Rows are points. Each copy is the shape, with its points in the same order, stretched, turned, moved and blurred by noise. Say if it was mirrored as well.
In the rows, zero is written as 128.

Shape (9 x 3):
[[151 137  87]
 [ 86 154  79]
 [156 130  90]
 [180 119 105]
 [ 48 117  86]
 [172 133 129]
 [108 149 193]
 [162 139 118]
 [114 146 185]]
Copy 1, 9 rows:
[[128 143 132]
 [128 170  81]
 [133 134 138]
 [134 117 150]
 [160 155  43]
 [113 109 140]
 [ 90  90  79]
 [115 119 135]
 [ 91  94  89]]
Copy 1 is: only turned
Copy 2:
[[159 150  85]
 [190 170 154]
 [149 150  76]
 [128 139  53]
 [164 204 202]
 [123 122  78]
 [109 101 184]
 [140 122  86]
 [110 107 174]]
Copy 2 is: only turned
Copy 3 (9 x 3):
[[175  89 162]
 [114  93 215]
 [181  94 144]
 [193 111 112]
 [ 65  50 204]
 [189 126 121]
 [ 88 188 111]
 [187 130 135]
 [100 186 122]]
Copy 3 is: mirrored

Shape (8 x 4):
[[159 130 165 120]
 [138  85  88  88]
 [ 80 157 191  69]
 [145 142 179 135]
 [151 147  90 159]
 [158  97  96 102]
 [180 130 147  99]
 [126 173 112 125]]
Copy 1:
[[137 162 143 154]
 [127  79 146 123]
 [177 150 102 217]
 [133 173 129 162]
 [130 121 114  69]
 [130 101 151 113]
 [160 159 159 142]
 [168 135  98 104]]
Copy 1 is: mirrored
Copy 2:
[[115 167 117  81]
 [152 141  49 116]
 [  7 164  62 129]
 [ 90 163 129  91]
 [174 139 140 145]
 [168 152  73 107]
 [148 195  98  84]
 [125 159 114 166]]
Copy 2 is: only turned

Shape, 10 rows:
[[126 149  83 157 160 132]
 [123  75 147 125  63 128]
 [126 203  55 132 162 116]
 [116 128 145 146 151 135]
 [117 110 137  96 125 108]
 [117 184  67 177 150 125]
 [154 143  78 141 166 125]
 [167  58 153 132  79 132]
 [111  66 125 104 103 168]
 [139 185 115 118 140 161]]
Copy 1:
[[173 124 101 163 167 167]
 [102 161 193 116 157  51]
 [137  86  49 183 177 190]
 [141 147 157 122 138 171]
 [ 91 157 147 117 108 111]
 [166 113  82 192 209 194]
 [177 117  77 143 139 144]
 [140 160 181  81 136  30]
 [121 143 209 150 112  69]
 [120  64 121 128 158 166]]
Copy 1 is: mirrored
Copy 2:
[[ 69 125 143 133 142 113]
 [204  87  65 106 113  77]
 [ 32 139 146 145 113 184]
 [109 124 153 106 154 113]
 [158  84 137 120 127 132]
 [ 26 160 139 120 118 134]
 [ 79 120 139 167 141 125]
 [213  97  74 140 121  55]
 [185  38  56  99 151  85]
 [ 93 148 104 112 140 174]]
Copy 2 is: mirrored
Copy 3, 10 rows:
[[123  75 119 109 137 206]
 [154 109 113 167  77  85]
 [121 115  94  85 149 249]
 [104  84 158 133 149 163]
 [132 139 162 122 119 143]
 [121  70  78 117 150 219]
 [139  90 132  72 129 207]
 [154  90 125 124  81  73]
 [140 118 169 141  55 123]
 [ 71 118 141 102 126 205]]
Copy 3 is: mirrored
Copy 4, 10 rows:
[[149 106  99 137 138  71]
 [116  58 159 158 109 167]
 [194 125 127  93 156  26]
 [130 135 115 137 150 123]
 [162 115 147  99 131 148]
 [153  98 105 139 163  44]
 [145 102  96  99 120  66]
 [ 83  53 150 134  89 158]
 [135 105 139 164  67 159]
 [152 144 157 116 137  70]]
Copy 4 is: mirrored

Shape:
[[161 121  89 122 133 119 116 158]
 [111 134  91 147 153 122 131 111]
 [103 134 135 110 122 136 144 102]
 [168 182  97  80 119 136 175 115]
 [161  81 129 114  89  74 119 154]
 [130  98 130 146 148  80 165 115]
 [186 176 137  96  90 147 140 112]
 [ 73 155  95 132 129 117 154  97]
 [ 98 120 174 114 153 140 154 113]
 [104 109 143 112 154  92 108 195]
 [158 249 111 120 137 120 137 170]
 [121 135 104 105 134  92 132  71]
 [145 162 162  85 141 165 142  93]]
Copy 1, 13 rows:
[[119 147 142 120 123 140 146 127]
 [131 158 118  94  99 163  72 102]
 [139 108  94 134 114 151 112  82]
 [118 111  79  74 122 172 193  87]
 [115  64 177 152 140 119 155 117]
 [117  84 150  94 121 198  88 138]
 [123 107  69  91 156 103 195 106]
 [156 128 106  95  94 168  70  49]
 [140 101  93 147 121 186 110 128]
 [156 108 167 179 100 162 134 151]
 [174 153  90  37 125 127 177 135]
 [114  83 102 101  57 152  82  77]
 [123 111  47 122 112 149 150 121]]
Copy 1 is: only turned
Copy 2, 13 rows:
[[152  99 118 141 146 104 130 106]
 [125 138 104 118 146 107 113 150]
 [138 150 123 135 117 155 110 151]
 [137  82  96 137 150 184  80 140]
 [193 118 125 167 119 109 161 113]
 [166 154 120 120 153 120 149 159]
 [154  67 108 141  98 175 107 127]
 [103 161  84 130 145 142 104 170]
 [137 157 159 119 113 160 133 150]
 [120 121 166 154 150 106 170 128]
 [ 72  37  93 137 144 159 133 140]
 [158 138 102 135 122 126  92 185]
 [137 104 148 120  95 177  90 153]]
Copy 2 is: mirrored
Copy 3 (13 x 8):
[[118 150 101 145 109 127 103 152]
 [138 145 149 165 125 157 141 147]
 [153 120 159 127 120 145 118 111]
 [146 104 146 117 118 157  66 182]
 [ 85 101  81 134  87 101 114 112]
 [ 95 111 131 157  81 163 154 123]
 [170  80 120 109 103 129  81 159]
 [128 114 195 163 143 168 133 138]
 [147 131 159 113  89 145 149  86]
 [ 90 160 118 111 116 122 143 109]
 [121 111 158 110 163 158 111 231]
 [143 109 127 145 129 176 118 117]
 [188 126 136  92 106 144 111 117]]
Copy 3 is: mirrored

Shape (13 x 9):
[[ 84 171 146 148 142 162 116 184 123]
 [170 172 145 128  97 176 155 105  73]
 [ 89  71 108 125 172 163  93 136  94]
 [ 82  92  99 148  75 148 144 147 104]
 [161 162 162 165 115 175 184 140 108]
 [136  78 157  79 115 130 161 106 172]
 [125 162 128  73 164  76 145 150 160]
 [104 126  87 157  79  72 169 122 108]
 [102  78 115  68  76 136  92 106  85]
 [142  78  96  73 127 125 100 183 141]
 [180 153 126 128  73  98 120 144 177]
 [111 123  78 126 172  96 170 124 148]
 [126 123  98 130 154 180 169 137 170]]
Copy 1, 13 rows:
[[117  68 165  84 183  62 115 159  78]
 [154 105 177 131 207 140 220 149 170]
 [ 95 103 146 144 139  52 130  41 119]
 [ 59 101 154 139 121  84 190 130 135]
 [154 111 166 106 187 138 204 180  89]
 [149 126 155 176  62 172 107 144 110]
 [204 124 133  92  43  97  67 167 137]
 [ 86 158 136 115  63  92 168 178 162]
 [ 82  83 198 165 100 108 157  84 223]
 [124  66 126 128  78 109 108  57 139]
 [131 126 114 126 126 183  89 185 161]
 [170 161  92 130  66  66 114 153 108]
 [171 108  98 160 140  89 143 147  80]]
Copy 1 is: only turned
Copy 2 (13 x 9):
[[180 142 119 124  89 220 197 145 123]
 [142  76 129 113 111  72 199  90 120]
 [119 152 150 125 118 187 173 142 180]
 [186 177  83 122  85 124 164 103 185]
 [149  97 140 124  34 124 210 111 120]
 [ 99 100  96 108 117 161  81 105 138]
 [159 109 153  76 156 210  51 137  87]
 [191 196 112 107 111  83  85 104 140]
 [150 126  72 131 177  97 112  67 197]
 [169  76 122 100 140 157  99 137 192]
 [173 103  66 106 133  78 106 166 109]
 [146 176 169  57 115 170  85 156 116]
 [138 129 134  61  71 171 171 175 127]]
Copy 2 is: mirrored

Shape, 15 rows:
[[ 94 123 125 154 189 100  93 107 170 120 147]
 [ 83 104 172 127 164 101 117 101 170 154 118]
 [158 121 191  64 165 114 142 149  90 172 100]
 [113 141 106  97 149 110  87  97 102 195 116]
 [160 123 132  84 175 116 141 169  92 161 101]
 [141 107 118 136  86 166 110 119  87 141 127]
 [168 143 137 136  93  78 172 117  77 104 137]
 [114 187 168 167 100  84 160 161 178  92 174]
 [130 195 163 161 134 165 114 110 132 123 143]
 [140  98  96  76  92  94 105 153 160 105  95]
 [137 109 191 145 172 154 102  84 154 128 161]
 [142 131 156 152 154 139 192  78 163 105 144]
 [174 119  91  64 115 144  86 102 115 153 156]
 [ 86 166 116 102 166 115 169 102  94  95 183]
 [132  97 116  97 173 161  95 115 135 196 158]]
Copy 1:
[[ 81 197 115 131 171 118 155 191 123 169 145]
 [ 88 197 155 131 137 134 156 191 147 153 190]
 [174 143 203 138 158 203 146 203 106 116 158]
 [134 139 100 150 157 163 184 200 148 105 181]
 [145 112 164 143 187 202 131 219  95 130 135]
 [147 116 101  74 115 121 134 120 143  89 154]
 [143  88 104 113 118 176 160  80  52 112 113]
 [ 80 125 169 129 115  71 175  87  79 189  97]
 [146 173 151 143 101  85 143 102 128 141  99]
 [139  88  96  80 180 118 146 196 107 158 220]
 [128 232 163 106 144 106 143 125 137 114 150]
 [100 167 135 144 142 140 107  74 107 120 136]
 [174 113  93 108 210 129 172 141 149  74 197]
 [120 121 117 155 190 207 184 112 143 167  86]
 [117 161 138 126 205 135 154 188 179  81 184]]
Copy 1 is: only turned
Copy 2, 15 rows:
[[159  83 109  67 107 157 144 195  51 152  98]
 [134  78 142  85 171 168 109 173  33 113  87]
 [130 152 205 153 206  89  52 159  76 147 142]
 [ 91 215 137  85 184 155 120 182  39 110 134]
 [134 175 167 132 187  69  91 173 108 151 140]
 [ 86 168 145 158 143 158 154 102 123  73 171]
 [104 125 208 104 103 143 129 115 186 170 135]
 [182  55 199  61  96 191 161  74 153 189  25]
 [ 99 136 173 148  70 183 118 102  79 155  85]
 [174 127  73  96 228 162 114 131 126 153 162]
 [141  73 163 133  80 160 100 150  46 106 129]
 [111  74 145  94  44 133  55 135 120 125  69]
 [129 201 105 106 158 153  90 123  89 110 204]
 [ 66 100 152  63  85  97 131 100  69 187  77]
 [140 174 116 100 159 122  98 165  47  64 153]]
Copy 2 is: only turned
